Each row is a point. Each copy is the shape, with its points in the same order, turned, moved and blurred by noise. Is it also mirrored, or only turned?
(in the rows, 128 means zero)

Shape, 9 rows:
[[157  86  84]
 [180 131 183]
 [125 121 105]
 [190 150 129]
 [152  85  85]
 [ 19 121 163]
 [128 168 114]
 [ 95  84 136]
 [117 102 137]]
Copy 1:
[[160  93  93]
 [164 135 197]
 [121 126 111]
 [181 156 145]
 [153  93  99]
 [  7 123 140]
 [126 171 117]
 [ 91  92 130]
 [104 102 139]]
Copy 1 is: only turned
Copy 2 (9 x 3):
[[132 106  96]
 [179 153 185]
 [108 142 124]
 [176 167 128]
 [127 108  97]
 [ 21 139 213]
 [111 190 136]
 [ 85 104 162]
 [105 121 157]]
Copy 2 is: only turned
Copy 3, 9 rows:
[[160  83  77]
 [195 109 177]
 [133 119 103]
 [201 123 123]
 [138  84  75]
 [ 37 156 171]
 [149 168 116]
 [ 98  97 137]
 [119  97 132]]
Copy 3 is: only turned

Shape:
[[ 32  94 177 167]
 [ 49 130 119 196]
 [156 172 135  81]
 [121  64  97  64]
 [155 170  83 165]
 [145 136 174 129]
 [ 53 191 192 133]
 [132 124  78 123]
 [133 136 125 122]]
Copy 1:
[[ 97 123  14  84]
 [ 95 124  20 152]
 [129 142 175 107]
 [ 92  25 145  99]
 [135 133 124 209]
 [173 132 104  99]
 [ 94 208  81  81]
 [100  96 124 153]
 [134 116 120 140]]
Copy 1 is: mirrored
Copy 2:
[[ 13 143 144 139]
 [ 36 208 126 134]
 [163 130  51 146]
 [135 108 100  30]
 [164 211  88 151]
 [141 125 104 158]
 [ 50 134  66 187]
 [149 185  88  92]
 [135 158  91 123]]
Copy 2 is: mirrored
Copy 3 (9 x 4):
[[ 65  69 187 162]
 [ 66 117 143 200]
 [166 174 131  87]
 [142  67  76  84]
 [159 181  98 177]
 [165 132 174 131]
 [ 71 165 213 124]
 [145 131  80 144]
 [150 136 126 129]]
Copy 3 is: only turned
Copy 4 (9 x 4):
[[ 60  85 200 171]
 [ 75 117 130 204]
 [129 190 142  67]
 [104  79 120  51]
 [152 171  93 151]
 [140 154 188 109]
 [ 40 196 197 159]
 [129 132  93 102]
 [122 144 132 115]]
Copy 4 is: only turned

Shape (12 x 6):
[[154 238 130 156 168 223]
 [148 109 115 174 107 128]
 [158 133 135 229 118 117]
 [159 204 117 104 119 177]
 [146 125 110  91 137  99]
 [147 111 218 112 114 104]
 [ 96 177 130 121 124 129]
 [158 126 137 106 130  99]
 [126 121 142  87 106 122]
 [160 103 129  97 167  98]
 [154 148 120 109 134 105]
 [ 55 112 116 139 159 183]]
Copy 1:
[[176 246 152 161 168 219]
 [155 103 100 179 102 163]
 [174 120 122 230  92 152]
 [162 211 124 117 117 185]
 [144 134 118 100 115 107]
 [166  93 218 120  76 130]
 [105 175 152 131 104 144]
 [157 125 129 115 100 114]
 [123 118 143  93  88 147]
 [164 111 136  99 139  96]
 [150 150 125 118 106 121]
 [ 69 113 143 149 172 189]]
Copy 1 is: only turned
Copy 2 (12 x 6):
[[162 220 176 214 146 189]
 [142 100 108 188 123 127]
 [156 103 132 249 130 109]
 [168 183 129 146 115 180]
 [154 109 102 113 157 128]
 [161  82 198 110 115 101]
 [105 169 129 148 133 123]
 [171 108 119 109 133 112]
 [127 116 129  96 114 129]
 [166  91 123 105 176 112]
 [158 127 118 117 142 119]
 [ 46 123 138 154 163 174]]
Copy 2 is: only turned
Copy 3, 12 rows:
[[179 224 132 123 183 214]
 [124 128 100 143 143  98]
 [142 158 110 198 155  83]
 [157 200 128  68 141 165]
 [169 117  90  79  95 114]
 [178 106 189 118  89  90]
 [139 168 120 113  82 154]
 [175 125 112  95 100 102]
 [136 115 135  79  88 123]
 [197  92  97 103 104 118]
 [175 143  98  93 103 114]
 [101 102 104 146 109 213]]
Copy 3 is: mirrored
Copy 4, 12 rows:
[[123 215  88 135 166 231]
 [159 121 107 183 106 115]
 [158 168 115 245 119 112]
 [164 182 101  89 128 188]
 [174 124 111 109 147  90]
 [145 119 215 138 124  98]
 [114 172 113 104 132 103]
 [173 132 132 120 139  83]
 [141 120 140  97 112  94]
 [178 107 120 121 173  83]
 [165 163 113 119 138 103]
 [ 48  87  72 140 147 140]]
Copy 4 is: only turned

Shape:
[[ 76 159  27 140  58 160 128  90]
 [144  81 132 181 134  25 131 109]
 [ 81 173 153 185 170 141 189 139]
 [110 166 113 114 127 153 100  45]
 [113 139 156 103 170 160 181 128]
 [118 124 152 148 163 169 127 151]
 [165  66 139 165 118  53 153  61]
 [104  74 149 168 119  38 108  84]
 [ 76 132 157 105 161 132 162 136]
 [133  65 193 175  96  66 147  95]
 [ 92 167 163 122 144 130 170 142]
 [ 74 156  41 111 127 168 131  84]
 [134 177 124 107 126 121 127 132]]
Copy 1 (13 x 8):
[[163 161  35 185  70 200 118  77]
 [196 117 152 198 153  44 132  76]
 [ 87 175 152 186 119 129 179 155]
 [114 158 119 125  99 168 115  36]
 [104 131 141 109 126 143 184 137]
 [108 110 160 143 115 141 122 148]
 [191  92 153 183 124  63 166  34]
 [203 127 169 197 169  93 124  51]
 [131 146 147 126 159 154 167 137]
 [211 107 207 190 127  95 165  74]
 [130 174 150 129 126 138 170 143]
 [113 149  44 150 113 190 126  80]
 [145 168 120 107 100 120 123 115]]
Copy 1 is: mirrored
Copy 2 (13 x 8):
[[ 74 177  77 131  95 171 144  80]
 [147  96 181 180 160  54 154  96]
 [ 88 164 195 136 175 157 196 190]
 [122 175 177 114 134 185 109  73]
 [133 127 198  81 167 182 170 163]
 [125 120 186 139 167 191 132 188]
 [169  83 194 173 134  89 173  63]
 [115  90 199 171 143  69 131  89]
 [ 90 112 203  80 156 156 154 160]
 [133  75 227 181  98  92 161 118]
 [103 148 195  96 144 145 163 182]
 [ 80 174 114  95 158 193 143  80]
 [149 162 152  98 137 146 123 147]]
Copy 2 is: only turned
Copy 3, 13 rows:
[[ 11  66  77 164 102 116 124  88]
 [179 152  49 168  98  48 166 153]
 [ 88 174 165 173 165 114 175 157]
 [ 94 137 111 142 100 141 124  46]
 [118 132 173 103 155 128 172 130]
 [134 129 142 142 146 159 139 160]
 [191 122  68 167  84  51 199 107]
 [161 165  41 154  65  81 176 141]
 [103 154 144  90 138 127 169 149]
 [179 142  95 161  48  80 203 155]
 [ 95 158 168 119 133 105 151 148]
 [ 36  94  87 126 144 138 130  72]
 [107 127 143 121 121  97  95 116]]
Copy 3 is: mirrored
Copy 4:
[[ 59 162   7 107 100 126 108  64]
 [144 104 147 135 111  16 155 108]
 [ 72 198 142 146 180 117 198 110]
 [114 168 115  96 140 140  81  37]
 [ 94 154 157  89 171 163 161 124]
 [101 144 147 156 170 154 132 132]
 [163  84 152 112  92  49 170  72]
 [110 100 164 133  93  22 122  82]
 [ 65 152 164  91 161 130 147 129]
 [128 107 192 141  62  65 167  96]
 [ 84 192 155 101 150 127 155 134]
 [ 63 147  48  85 162 138 101  67]
 [125 188 114  94 142 119 110 133]]
Copy 4 is: only turned

Shape, 14 rows:
[[114 162 173  98 140 119 212 129  93]
 [ 97 134 121 114  97  82 102 116 118]
 [ 80  90  64 141 112 159 128 134  54]
 [111  78 117  60 173 135 185 167 133]
 [130 137 159 139  35 101 129 115 127]
 [203 110 138 112 190 102 197 128 181]
 [120  87 143 191 160 169 119 169 150]
 [128 133  85 143 139 143 165  93 184]
 [152 177 155 151  89 116 159 104  81]
 [137 160 163  89 160 161 175  84 156]
 [141 108 160 164 146  95 139  76 115]
 [147 161 128 101  73 137 138 106  93]
 [154 123  97  76  77 109 185 132 152]
 [125 134 181 130 107 125 164  82 101]]
Copy 1 (14 x 9):
[[124  78 188 109 177 126 194 115  95]
 [104 103 103 115 106  83 126 101 126]
 [ 90  47  73 178 171 123  78 106 126]
 [158  25 135  80 181 141 146 142 166]
 [109 108 144 160  57 119 146  91 106]
 [220 118 130 107 168 146 219 133 179]
 [149  99 137 196 150 113 114 183 193]
 [118 141  96 132 148 189 166 125 173]
 [120 127 146 165 130 117 159  88  68]
 [138 141 190  95 173 172 155 104 145]
 [128 125 135 172 151  91 174  78 165]
 [128 110 133 137 116 146 122  77  81]
 [153  75 109  92  95 178 171 102 121]
 [107 115 181 151 140 122 168  74 127]]
Copy 1 is: only turned
Copy 2:
[[155 149 188 147 137 115 190  86  91]
 [ 87 140 120 111 116  93 114 119 118]
 [ 69 159 108 130 149 198 114 111  90]
 [138 104 162  53 173 136 188 119  97]
 [110 114 143 150  50  94  92 133  96]
 [222  64 123  85 131 103 188 115 159]
 [135  87 130 152 196 152 122 190 154]
 [120  97 125 119 101 140 167 112 195]
 [159 149 134 187  83 132 116 107 107]
 [165 134 203 114 111 121 173  98 173]
 [157  94 131 145 141 112  89  66 144]
 [131 170 158 122  64 131 113 120 114]
 [132 103 125  89  56 129 172 113  93]
 [140 120 177 160 114 112 107  88 125]]
Copy 2 is: only turned
Copy 3:
[[142 160 175  98 226 127 183  91  77]
 [111 153 132  82 138  81 123 113 135]
 [ 60 110 130 104  92 145 144  82  63]
 [159  72 196  59 171 164 141  83  94]
 [151 190 151 118 115  54 165 124 115]
 [249  92 131 114 203 153 145  91 125]
 [132  69 162 178 126 152 159 141 134]
 [169 139 115 112 130 173 171  76 163]
 [141 200 118 142 171  98 167 118  76]
 [177 179 176 125 198 173 142  76 135]
 [148 131 119 166 176  90 133  72 126]
 [144 201 141 102 134 118 138 110  78]
 [201 154 146  46 125 121 163  92  97]
 [142 178 162 145 177  97 154  74 100]]
Copy 3 is: only turned

Shape (13 x 9):
[[ 89 194 117 182 146 118 186  45 115]
 [122 201 116 125 184  73 117 150  92]
 [132 123  92 127 134 128 123 158 194]
 [113 152 117  95 112  91 137 149 138]
 [ 40 120 174 135 100 110 204 115 137]
 [ 83 113 159 166 173 106 185 113 165]
 [126 125 127 129 129 157 111 164 187]
 [116  30 199 172 102 118 136 111 204]
 [100 112 147 209 123 179 168 191 149]
 [ 87  44  88 126 171 167 124 151  80]
 [172  98  61 118 172 123 132 130 182]
 [107 121 132 116 186 145 159  84 143]
 [192 150 165  97 187 126 188 122  87]]
Copy 1 (13 x 9):
[[ 66 149 128 169 225 148 122  68  59]
 [109 168  93 153 197  54 127 154 113]
 [148 119 157 106 181 134  88 144 169]
 [125 146 150  93 154  93 120 143 120]
 [ 50 115 203 100 175 156 173 140  65]
 [ 93  80 179 145 224 139 153 148 101]
 [141 124 165 118 157 152 123 148 188]
 [129  27 249 144 142 164 144 129 138]
 [101 128 181 164 167 215 131 206 142]
 [ 84  46  68 118 127 161 113 187 135]
 [180  82 111 101 191 133  74 132 149]
 [114  82 118 121 203 137 158 106 121]
 [187 123  89 146 185 119 195 143  72]]
Copy 1 is: mirrored
Copy 2, 13 rows:
[[ 65 227 118 170 163  99 154  41 100]
 [125 207  97 102 209 110 103 151 102]
 [ 85 148  94 150 131 150 136 172 173]
 [110 169 124  96 128 107 119 153 141]
 [ 44 156 200 118 111  98 177 111  97]
 [ 57 152 155 167 181 113 177 130 124]
 [ 97 154 127 146 117 181 130 168 166]
 [ 83  55 201 211 115 133 150 138 143]
 [ 73 151 131 183 115 202 187 161  80]
 [ 61  79  79  79 167 202 146 104 103]
 [106 118  50 151 159 147 150 141 202]
 [ 80 152 135 122 187 144 154  86 170]
 [193 167 128 112 197 128 201 106 129]]
Copy 2 is: only turned
Copy 3 (13 x 9):
[[128 174 144 182 193 161 179  53 113]
 [107 221 105 143 155 101 124 142  95]
 [135 125  82 128 118 125 103 150 179]
 [164 163  94 103 128 115 120 138 113]
 [202 105 146 107 198 160 181 144 103]
 [143 112 163 147 196 124 164 154 159]
 [132 123 105 133 113 162 103 175 175]
 [204  49 213 131 143 131  99 171 188]
 [119  58 124 177 130 166 168 205 126]
 [ 56  55 130  91 147 113 101 143  89]
 [100 121 103 135 108  76 109 120 194]
 [ 99 133 162 105 167 131 150 115 159]
 [ 91 186 181 106  96  95 189 142 127]]
Copy 3 is: mirrored
Copy 4 (13 x 9):
[[ 87 161  90 228 154 116 197  53 169]
 [134 189 106 187 155  47 131 110  91]
 [143 133 104 133 160 108  95 158 186]
 [111 154 109 127 118  80 134 138 139]
 [ 20 131 156 142 145 120 191 123 165]
 [ 81 129 167 178 205 103 155 107 177]
 [130 146 123 133 157 142  86 157 168]
 [ 76  52 205 149 152 157  88 117 207]
 [106 133 157 195 180 182 146 203 161]
 [102  59  83 143 222 134 127 159  83]
 [188 102  87 129 189  94 103 124 182]
 [106 133 115 142 207 122 140  74 146]
 [178 151 165 140 169 115 180  69  87]]
Copy 4 is: only turned

Shape:
[[141 104  63 108 129 110  89 115  94 104 205]
 [117 104 155 143 131  75 128 107 194 168 181]
 [145 142  84 177  63  70 135 144 140 102 172]
 [184 190 126 117 136 194 157 125 162  79 168]
 [ 98 151 160 180 143 169 118 114  78 166 161]
 [ 74  65 196 119 197 176 150 190 145 102 162]
 [108 162 127  79 114  30 134 162  86 155  95]
 [104 172 106 138 151 117  84  87  92 101 122]
 [145 161 155  69 107 114 142 129  85 151 163]
 [142 177 155 101 116 109  99  35 128 120 103]
 [139 146  73  90  50  81 128 214 110 173  83]
 [128  83 151 116 180 125 173 117 144 144 165]
 [191  76 154 166 100 163 155  65 118  77 166]
 [ 87 136 136  84  66  46 194 102 199  89 120]
 [126 111 117  89 124 128 216  83 120  93 145]
 [102 139 155  96 155 174 107 167 149  48 169]
 [174  69 144 151 161 127 177 175 141  84 202]]
Copy 1, 17 rows:
[[178 103  83 137 157 118 114 127 127  94 192]
 [153 119 166 107  80  80 147  74 167 156 158]
 [160 154 103 157  69  82 153 124 143  59 147]
 [165 210 153 116 180 186 126 136 162  92 124]
 [136 150 151 168 124 159 138 108  59 187 134]
 [131  43 235 113 161 170 166 145 128 137 153]
 [115 140  96  59 105  35 163 154  72 122 114]
 [108 154 102 147 172  86 100  89  85 121 115]
 [164 164 119  47 121 127 139 140  86 131 136]
 [135 204 112  79 152  97  70  40 118 131 101]
 [158 126  67  77  75  69 144 211 122  97  62]
 [157 107 158  83 154 149 177  94 158 152 146]
 [224 136 134 125 142 179 136  28 130  70 121]
 [ 82 159 122  34  76  89 162  78 178  58 113]
 [121 140  94  47 147 165 177  77 131  91 129]
 [123 132 200 102 191 151  96 152 131  83 153]
 [209 109 186 113 152 145 223 131 152  81 159]]
Copy 1 is: only turned
Copy 2:
[[178 139  91  99 101 126  83 107  68 114 185]
 [115  87  91 145 130  55 123 150 159 153 162]
 [147 158  93 159  67  77 109 184 105  81 137]
 [194 218 128  90 118 124 171 128 180 126 139]
 [ 91 163 151 148 152 167 138 151 104 175 152]
 [152 134 190  89 152  58 149 108  91 249 102]
 [ 77 101 101  61 143  98 101 180  84  66  80]
 [130 162 126 132 172 153  80 113 105  91 128]
 [102 127 133  42 112 139 139 156 125 103 148]
 [118 112 129 122 162 163 106 110 187  60 126]
 [105 136  59  50  71 120  80 222  99 103  43]
 [141 105 108 104 146  84 177 112 115 177 135]
 [197 110 155 166  69 154 183 108 139 131 149]
 [ 91 112 108 114  78  24 130 103 172  59  66]
 [129 131 107  95  91 104 192  69 117 103 106]
 [181 190 187  80 134  81  97 103 128 166 118]
 [211 125 136 113  99  59 193 146  89 173 142]]
Copy 2 is: mirrored

Shape:
[[ 94 116 137 149 155 111  75 145 128 238  86 154]
 [146 145 125 151 155 154 125 247 108 119  86 115]
 [114 131 164 141 117 123  67 114 124 156 227 157]
 [121 151 169 140 130 177 167 157 126 144 193 133]
 [ 72 141 114 116  72 112 100 112  85  99 103 155]
 [ 60 157 117 122  81 102  98 128 150  93 110 194]
 [146 121 104 141 147 107 115  96 147 101 111 131]
 [113 191 130 153 130 108 130 130 133  93  98 118]
 [222 130 124 124 122 105 143  95 150 121 138 115]
 [162 163 121 149  91 102  99  98 148 101  95 144]
 [113 104 158 165 109 101 118 109 143 152 148 118]
 [ 70 153 118  68 151  96 148 149 138 104 120 174]
 [ 68 118 116  77 127 138  76 129 149 167  87 115]
 [ 91 144 219 130 149 214 189 115  95 123  92 119]
 [116 118 110 135 140 135  79  97 135 121 112 134]
 [ 68 111 105 140 101 169  93  95 130 222 119 149]
 [ 62 136 115 123 152 128  80 102 101 156  97 115]]
Copy 1 (17 x 12):
[[101 119  65 111 192 141  80 211 165 107 116 201]
 [168 113 168  85 232 170 175 172 134 118  92 139]
 [ 59 183 106 109  90 161 134 180  91 106 155 167]
 [ 56 167 141 123 164 136 190 147 114 148 115 135]
 [130 131  84  97 107 130 136 117 121  46  54 157]
 [127 132  96 122  79 152 170 138 164  55  59 185]
 [157 118 122 152 118 147 108 112 141 109 133 143]
 [170 159 115 155 149 124 160 135 154  78  98 131]
 [146 114 161 147  99 101 108 143 128 149 153 100]
 [180 137 113 139  87 123 122 156 148 105  99 120]
 [ 85 133 106 166 130 153 105 172 116 102 111 134]
 [108 117 150 127 136 115 171 104 176  61 104 211]
 [ 89 127 100  83 158 149  84 135 200  64  96 159]
 [ 80 198 133 144 215 112 135  88 130 158  31 143]
 [138 141  96 120 127 166  97 120 147 103 119 153]
 [ 59 120  21  91 146 145 101 155 161 119  98 155]
 [115 150  65 107 174 140  95 118 153  61 114 170]]
Copy 1 is: only turned
Copy 2:
[[166  80  99 145 161  92 153 140 188 215 109 160]
 [136 136 105 128 207 144 104 175 101 168 170  63]
 [132 100  83  74 106  89 130  61 136 151 180 181]
 [137 130 138 105 128 110 171 105 111 145 231 134]
 [142 109 122  85 107 162 138 159  98 118  93 192]
 [105 148 142  83 133 119 124 155 126 120  88 221]
 [125 140 107 164 100 104 116 135 118 100 104 136]
 [ 87 170 124 137 113 155 138 143 108 151 115 142]
 [167 176 106 179  60 106  84 114  96 132 151 130]
 [129 160 125 155  84 147  80 140 119 131 111 171]
 [124  94 124 125  75  80 129 133 127 166 148 148]
 [140 168 150 100 162  91 162 137 110 120  86 152]
 [166 115 135  89 137 140 149 146 193 143  78 114]
 [128  94 213 142 143 189 192 115 111 138 191 117]
 [126 106 102 142 111 133 125 135 155 113 105 137]
 [171  76 102 109 106 131 178 163 210 157 141 188]
 [132  96 100 113 121 148 180 127 166 147  77 132]]
Copy 2 is: only turned
Copy 3 (17 x 12):
[[ 62 146 176 115 107 165 104 178 153 212  70 111]
 [138 137 194 139 172  95 135 227 158 120 165 126]
 [137 102 137 125 106 161 104  88 125 184 145  34]
 [125 159 119 104 128 141 129 129 136 129 200  66]
 [111  90 101 160  86 114  96 148  77 123  98 132]
 [ 83  76 159 159  99 153  84 108  78  96 106 153]
 [145 135 131 146 147 128 129  86 149 148  90 161]
 [131 155 147 173 116 101  85 130 134 114 130 151]
 [205 140 137  84 116 103 141  82 169 147 119 153]
 [166 126 147 154  84 143 101 112 158 130 102 161]
 [113 140 140 150  86 123 150 112 149 177 118 100]
 [ 79 135 148 107 150  97  92 106  55 116 122 149]
 [ 73 145 159 111 120 118 104 144 111 123  35  86]
 [140 234 111 150 111 159 173 185  75 106 155 113]
 [136 128 137 158 142 148 118 125 136 147  66 121]
 [ 68 137  92 101  86 185  94 163 149 162  61  78]
 [101 155 125 159 135 123  80 154 103 159  61 104]]
Copy 3 is: only turned
Copy 4:
[[122 140 157 172 110  91 108 129   7 170  80 123]
 [207 148 128  72 175 116  64 137 100 156  97 143]
 [ 28 141 179  97 110 135 104 148  63 146 166 168]
 [119 169 143 116 163 179 112 148  94 149 189 172]
 [ 84 100 142  81 118 160 169 106 114 130  76 100]
 [ 72  88 127 103 107 176 141 100 115 142  55 161]
 [111 114 117 129  85 103 102  98 143 125 134 129]
 [111 142 108 125 137 133 113 141 162 133  86 131]
 [139 165 139 119  46  99 117 125 166 138 177 151]
 [102 148 129 111  58 133 109 116 160 142  93 127]
 [ 94 111 140 140  84 139 113 166  88 141 150 124]
 [119  91 136 128 159 130 168  92 121 129  94 198]
 [110  85 157 142 135 104 148  93  81 212  99 117]
 [160 155 182 178 197 209 123 117 127 129 160  89]
 [ 90 110 141 124 105 110 101  85 111 152 123 109]
 [ 81 137 130 151 105 148 146  91  16 196 127  93]
 [ 83 111 142 143 153  97 138 103  82 156  99  86]]
Copy 4 is: only turned
